Rows are points. A path goes straight from each point to the next, and from the last back to the first. The post is the endless flat space through its rows: a point in 2 columns, a line in 3, a plane in 4, and so on, so that a path can go around it. Count how often the path circles the post. Going back the other way cancels.

Post (1 x 2):
0: -0.67 +0.92
Path (27 x 2):
0: +2.16 +0.86
1: +1.65 -1.06
2: -1.45 +0.10
3: -4.25 +0.90
4: -2.82 -0.58
5: -0.75 -0.19
6: +0.15 -1.99
7: -3.15 -1.68
8: -2.67 -2.02
9: +1.30 -0.48
10: +2.00 +1.83
11: +0.20 +4.50
12: -2.55 +1.93
13: +0.38 +3.70
14: -2.53 +3.70
15: -2.28 +3.78
16: +1.31 +3.48
17: +1.97 +0.75
18: -0.96 -0.97
19: -1.88 -0.07
20: -3.07 -2.29
21: +2.40 -1.43
22: +2.20 +0.96
23: +1.14 +3.77
24: -2.23 +2.18
25: -2.07 +2.68
26: +1.44 +4.11
Times around: 0

Post (8 x 9):
0: +1.74 +1.08 +2.21 -3.53 +1.55 -1.47 +2.48 -4.52 -0.19
1: +1.93 +1.49 +6.60 -3.36 +2.96 +1.55 -1.33 -0.84 +0.17
2: +2.54 -2.38 -1.84 +2.49 +4.19 -3.22 +0.62 +1.11 +1.73
3: -0.03 -0.39 +0.52 +1.05 +0.36 +0.53 +0.76 -2.21 +0.81
4: -0.44 -1.23 -2.40 +2.06 -3.16 -1.48 +0.92 +1.79 -1.17
5: -0.92 +2.04 -2.06 +3.22 +0.27 -4.79 -3.33 +2.14 +1.54
6: +4.42 +0.94 +2.83 -1.37 -0.61 +0.88 -0.33 -0.26 +1.37
7: +2.70 +1.14 -0.08 -0.02 -0.32 +2.19 -1.66 +0.35 -2.24
Path (27 x 9):
0: -0.04 +1.14 -3.59 +1.00 -3.36 +2.61 -3.62 -1.35 +1.67
1: +3.35 -1.95 -1.07 +0.37 -1.93 +1.65 -0.25 -1.42 -0.96
2: -1.08 -1.70 +0.47 +1.17 +3.06 -2.36 +0.13 -2.06 -1.22
3: +4.54 -0.11 +3.63 -1.33 +2.66 -2.07 +2.68 -0.79 +1.34
4: -0.46 +2.50 +5.58 -0.59 +1.57 -0.20 -0.93 -1.48 +1.42
5: -1.37 -0.50 +2.94 -0.55 +2.59 -0.53 +1.81 -3.63 -1.86
6: +1.79 +0.31 +1.60 -0.21 -0.16 -2.88 -3.82 -0.14 +0.27
7: +0.97 -1.77 +0.19 +0.77 -0.74 +2.18 -3.39 -0.90 +2.63
8: +4.12 +0.16 +0.87 -3.67 -2.20 -2.55 +2.28 +1.31 +3.46
9: +1.68 +1.85 -1.80 -0.82 +0.85 -0.50 +2.45 -3.71 +0.37
10: -0.06 +4.34 +0.22 -1.33 +0.92 -1.84 -1.72 +0.47 -1.11
11: +0.05 -0.88 -0.31 +0.47 +2.31 -1.64 -0.78 +0.59 +1.80
12: +1.69 -4.04 -0.08 +0.21 +2.90 -2.27 -1.58 -0.75 +2.25
13: -1.19 -2.87 +3.52 +1.40 -2.84 -1.29 -0.17 -1.17 +7.59
14: +5.44 -1.88 -2.62 -0.62 +3.68 +1.41 -1.53 +3.35 -0.73
15: +4.69 +3.59 -1.35 -4.27 +2.13 -0.44 +2.71 -0.23 -4.78
16: -0.46 +1.46 +0.84 +0.42 +2.43 -1.19 -0.37 -0.38 +1.41
17: +2.17 +2.11 +0.73 -2.11 +2.08 +0.00 -2.15 -1.83 +4.74
18: -1.88 -1.41 +2.94 -1.31 -1.92 +0.92 -0.51 +0.78 +0.21
19: +3.40 +3.19 -0.31 -3.01 -2.56 +0.28 +0.79 -1.38 +0.48
20: +1.33 +1.07 -0.82 +1.21 -3.80 -1.10 +2.79 -0.88 +2.88
21: +1.44 +0.96 +2.92 +2.17 +2.10 -4.70 +0.23 +1.78 +3.37
22: +3.95 +0.21 +1.39 -0.15 -0.33 -1.51 -0.05 -1.94 -2.71
23: +0.46 -4.15 +0.96 +0.70 +2.18 -3.23 +0.55 +3.38 +0.23
24: +0.74 -3.94 -0.61 -1.98 +4.13 +1.63 +0.65 -3.35 -0.10
25: +1.96 +1.22 -4.83 +2.09 +1.14 +3.00 -2.22 -1.45 -1.75
26: +1.12 +0.74 -1.62 +2.24 +3.41 -1.63 -0.30 -0.07 +5.03
Times around: 1

Post (17 x 18):
0: -0.18 -1.06 +2.17 +2.10 +1.28 +0.50 +1.53 -2.46 +1.14 +1.21 +2.79 +0.87 +0.61 -0.64 +4.40 -0.67 +0.60 +3.02
1: +0.21 -2.02 -3.24 -2.35 -2.14 -0.68 -1.76 -1.63 +5.53 -3.03 +2.05 +0.45 -0.45 +1.08 +3.66 -0.86 -1.10 +1.66
2: +0.41 -2.48 +1.38 +1.03 +1.36 -0.09 +1.15 +4.44 -0.39 -0.29 -1.31 -1.18 +2.16 -1.73 -2.41 -1.07 +2.13 -2.77
3: +1.79 -0.94 +1.63 -1.74 -2.28 +3.61 +2.44 +1.89 +0.78 -5.37 -0.73 -3.64 +0.96 +2.55 +4.44 +0.11 -1.32 -0.43
4: -1.47 -0.29 -1.50 +0.34 +2.76 +3.56 -3.32 -3.48 +2.77 +1.82 +2.80 -1.85 -1.50 +1.10 -1.64 +0.64 -1.56 -2.06
5: +4.69 +0.95 -1.47 -0.92 +0.57 +0.44 -4.80 -6.13 -1.82 +0.59 -0.77 +0.64 +1.58 -0.18 -0.71 +1.01 +0.15 +0.28
6: -2.11 -1.38 -0.76 -0.64 +4.94 +1.20 +2.18 +3.50 -0.17 +2.61 -0.33 -0.05 +0.55 +3.23 -0.92 +1.18 +2.28 -3.55
7: +1.89 -3.44 +2.73 -0.01 +2.46 -0.48 +1.37 -0.14 -3.47 -0.28 -0.37 +2.15 +4.44 +0.18 +5.00 -1.06 -3.51 -2.12
8: +1.31 -0.05 -1.31 -0.22 -1.87 +0.87 +2.34 -1.84 -0.47 -1.87 -0.39 +2.31 +0.19 +1.87 +0.02 +0.73 -0.76 -2.46
9: +2.78 +0.74 -0.45 -0.15 -2.86 -2.12 -1.45 +0.15 +0.16 -0.38 +0.76 +1.04 +0.26 +2.15 +0.67 +0.92 -1.17 +1.98
10: +1.50 -0.79 +2.08 +4.06 +2.33 -0.50 +1.65 +1.63 -1.79 -2.75 -4.16 -0.58 +2.50 -1.29 -1.22 -1.54 -0.03 -0.73
11: -0.30 -0.64 +1.44 -0.80 +2.65 -1.42 -2.67 +0.21 +3.41 -0.94 +1.87 +1.91 +2.80 +0.28 -2.66 +4.58 +0.14 -0.40
12: -2.53 +1.20 +1.25 +1.35 +1.22 -5.07 +0.32 +0.69 -1.98 +1.36 -2.03 -2.17 +0.09 +0.52 -4.32 +1.08 +6.17 -2.87
13: +3.34 +2.64 +1.50 -0.84 -0.97 -1.37 +2.91 -3.55 +0.34 -1.25 -1.20 -3.25 -3.94 -2.31 +1.52 -3.13 +0.97 +1.94
14: -1.92 -1.75 -1.16 +1.93 -0.38 -0.14 -2.20 -1.11 -1.09 +0.05 +0.26 +1.70 -0.66 -2.62 +3.69 +2.69 -0.39 -1.08
15: -2.52 +0.88 -1.76 -1.29 +1.01 -1.94 +1.43 +3.93 +0.97 -4.06 +0.30 +1.31 +3.37 +0.57 -2.23 -2.67 +1.08 -1.26
16: -3.17 -1.50 +4.94 -1.50 -0.86 +1.65 -2.39 -0.30 +1.52 +5.63 -1.16 +1.26 -1.06 +1.65 +0.67 +1.08 +0.60 +0.02
Path (25 x 18):
0: -1.26 +1.16 -0.31 -0.86 +2.79 +0.34 -0.53 -2.69 -0.76 -0.74 -4.35 +3.16 +2.23 -0.15 +0.01 +3.16 -3.18 -1.38
1: -3.18 +0.93 -1.58 +6.11 +4.71 +1.93 -0.08 +0.57 +6.58 +3.57 +1.69 +4.98 +0.97 -2.03 -2.76 -0.39 +1.51 +0.77
2: -0.83 -1.56 +1.32 +2.33 +2.88 +4.03 +0.29 +0.26 -1.82 +1.68 -3.02 -0.39 +1.05 +0.81 +1.79 +2.65 +4.56 -3.07
3: +6.67 -1.36 +0.99 -4.92 -0.13 +0.86 -0.33 -0.29 -1.29 -1.68 +0.16 +3.38 +4.04 -0.13 +0.62 -0.60 -0.31 +0.98
4: -3.56 -4.05 +1.00 +1.04 +2.01 +2.41 -0.55 -1.44 -0.23 -1.15 +0.75 -1.31 +0.24 -1.99 -1.63 +0.01 +0.87 -0.37
5: +1.20 +0.06 +2.74 -1.02 -0.88 +0.53 +1.04 -1.41 -1.35 -4.80 -0.79 -3.66 +2.30 +4.82 +2.58 -1.06 -0.85 +2.24
6: -1.16 -0.35 -2.28 +1.28 +2.27 -0.65 +2.51 -0.24 +0.74 -2.40 +1.54 +2.38 -0.73 +1.35 +0.08 +1.54 -4.61 +0.20
7: +0.09 +1.25 -0.52 -0.55 -1.89 +1.40 -1.84 -1.08 +0.23 -0.70 -2.97 -2.14 -1.43 +1.24 -1.88 -3.69 -1.38 +2.40
8: +1.59 -2.30 +2.81 +1.08 -2.31 -0.82 -1.55 +2.91 -2.69 +5.06 +0.93 +0.41 -0.37 +3.26 +0.94 +0.23 -1.16 +3.21
9: -1.70 -3.85 -1.37 +2.87 +4.58 +2.82 -0.83 +1.77 +0.00 -2.51 +2.47 +0.25 +0.56 -1.59 -0.36 +1.74 +1.86 -3.60
10: +3.55 +1.57 +0.13 -1.65 +2.18 -1.17 -1.96 -7.61 -0.17 -2.52 +2.22 -3.63 +0.36 +1.56 +2.14 -1.79 -4.13 -3.22
11: -0.34 -0.21 -0.53 +3.62 -2.20 +0.97 +1.52 -2.85 +1.30 -1.10 -0.38 +0.83 -1.39 -3.32 +3.71 +1.28 -2.65 -2.33
12: -0.93 -0.99 -0.99 -0.99 -1.32 -0.61 -3.07 +0.96 +2.50 -0.02 -0.03 +3.80 +2.01 -1.73 -3.98 -0.96 +3.99 -4.04
13: +2.68 -0.39 -1.27 +0.74 +3.66 -0.82 -3.11 -4.24 +2.47 -3.34 +2.46 -0.29 -0.90 +0.82 -0.57 +0.53 +0.49 +0.11
14: +2.90 -2.62 +1.16 -1.53 -0.53 +2.65 +2.27 -3.22 -0.29 -5.53 +0.34 -1.87 +1.13 -3.67 +2.28 +0.21 +1.13 -0.98
15: +0.69 -3.04 -1.49 -0.93 +1.27 +1.39 -3.21 -1.78 -3.26 -1.99 -0.49 -2.48 +1.71 +1.81 -0.75 -2.65 +2.35 +0.26
16: -1.74 -0.22 +2.78 +1.01 -0.46 -1.51 -2.21 +1.33 -2.33 -0.20 -4.23 +0.47 +1.61 -0.13 +0.70 -2.33 +4.21 -0.05
17: +1.63 +2.25 +0.40 +0.51 +2.12 -1.52 +0.64 +0.39 +2.60 -1.83 +0.68 +3.02 +0.75 -1.46 +1.51 +0.66 -3.07 +0.20
18: +1.94 +0.00 -0.60 -1.85 +0.50 +1.21 -0.52 +2.00 +0.12 -1.27 -3.96 +4.32 +5.34 -0.71 -0.16 +2.59 +0.58 -1.58
19: +0.42 +1.23 +1.75 +0.70 +0.25 +1.00 +1.81 +1.80 -1.02 -3.04 -0.43 +1.02 +5.47 +0.40 +2.29 +0.06 +2.10 -1.65
20: +2.74 -0.71 -1.43 -2.85 +2.38 -1.95 -1.38 +2.48 +2.33 -1.05 +1.09 +2.02 -0.56 +1.37 -0.14 -2.33 -0.07 -0.61
21: +2.71 -0.10 +1.41 +0.98 +2.66 +1.76 -0.20 -2.05 -3.37 -3.35 -3.36 +0.44 +1.95 +3.63 -0.44 +1.65 +1.23 -2.20
22: -1.80 +1.62 -1.49 +0.89 +4.20 -2.21 -0.85 -0.94 +2.30 +4.48 -0.16 -0.97 -3.22 -0.19 +0.25 -1.08 +5.33 -2.07
23: +1.75 +3.49 -4.64 -1.70 +0.02 -3.01 +2.94 +0.92 +2.84 -4.24 +0.58 -1.28 +0.55 +0.62 +2.43 -1.36 -1.05 -2.21
24: -2.16 -4.92 -2.11 -2.73 +3.51 +1.90 -2.95 -1.09 +0.54 +8.16 -1.43 +2.33 -0.37 -1.38 +2.80 +1.68 -1.22 -4.91
Times around: 0
